Each row of a before or after table is a point. The points were changed in one or more steps. Then noise was added and the rows were shuffled. The steps act on columns, c1 being the first. Name the steps. A step turns or swaps two columns, mirrors them in a line or flattens them onto one, adds a multiple of one to another, or multiplies or shifts one. Angles are multiples of 10 degrees, from the lower column toward the higher: turns from -170 to 170, lines from 10 to 170 but not 90. Use the fewest steps. Two steps may share a column if one is a turn and the other turns, adds or multiplies; they go together, in the order done. Otherwise the lowest column goes first.
(in the rows, 128 means zero)

Before (13 x 3):
[[197  73 122]
 [ 89 118 163]
 [107 136 142]
 [120  99 170]
 [166  81  93]
 [ 86 132 153]
 [183 102 100]
 [158  78  58]
 [109 104 189]
 [ 78 147 140]
 [ 92 119 173]
 [135 163 113]
 [185  96  97]]
After:
[[161  41 121]
 [183  85 135]
 [179  92 129]
 [107 143 131]
 [ 79 162 187]
 [ 83 149 140]
 [ 94 140 177]
 [175  89 165]
 [159  71 140]
 [ 75 148 157]
 [ 79 146 122]
 [152 139  93]
 [ 77 159 163]]
Steps: turn c2 and c3 by -50 degrees; add -0.5 times c3 to c1

Before (14 x 6):
[[144 129 117 140 110 121]
 [105 133 137 135 138 148]
 [109 132 117  94 108 114]
 [ 90 129 131 136  99 115]
 [157 127 123 141 143 107]
 [147 150 148 122 109 158]
 [ 91 138 144 102 150 116]
 [ 91 141 122 130 103 120]
 [ 97 173 115  73 115 110]
 [131 130 174 147 103 119]
 [139 155 116 143 209 114]
 [113 178 118 101 138 249]
 [122 144 116 120 101 107]
 [125 160 150 132 115 118]]
After:
[[143 168  88 133 150  99]
 [116 185 143 188 190 133]
 [120 172 123 126  99 111]
 [118 211 112  44 192 185]
 [118 171  90 122 101 120]
 [114 199  94 107 119  72]
 [115 164 111 111 111  94]
 [126 155 160 153 129 119]
 [133 158  86 124  94 127]
 [148 190 126 127 104 130]
 [178 156 130 137  98 132]
 [139 160 106 122 140 150]
 [118 156 140 130 105 131]
 [146 179 156  97 120 138]]
Steps: swap c1 and c3; shift c2 by 30; turn c4 and c6 by 50 degrees; turn c4 and c5 by -30 degrees

Before (11 x 9):
[[146  96 182  76  75  59 178 126 101]
 [162  93 195 137 118 155 140 123 139]
 [130 193 153  71  78 132 146  71  87]
 [146 138 133  95 112 138 109 149 140]
 [ 98 103 114 140  86  89 174  98 175]
 [123 135 135 151 191 150 172 129 147]
 [180 131 124  85 174 111 148  47 154]
 [101 136 144  96 182  84 139  61  60]
 [148 113 128 157 153  39 126 108  87]
 [174 154 214  88 185 127  97 135 170]
 [155 125 102 124  84 101  72 130 106]]
After, 11 rows:
[[143  98 181  78 111 182 197  85 149]
 [125 135 137 154 102 114 119 141  50]
 [145 124 136  96 145 104 119 117 147]
 [179 184 124  82 127 196 119 179  73]
 [162  95 195 136 136 113 142 148 126]
 [ 98 124 108 140 172 179 192 120 107]
 [154 120 101 120 144 147 115 108 201]
 [147 126 132 158  88 206 106  85 130]
 [100 183 142  94  48 207 103 149 117]
 [129 230 150  71 107 162 179 171 176]
 [175 148 216  89 158 125  67 122  88]]
Steps: add -0.7 times c8 to c2; turn c6 and c8 by 140 degrees; turn c5 and c7 by -40 degrees; turn c5 and c9 by -120 degrees
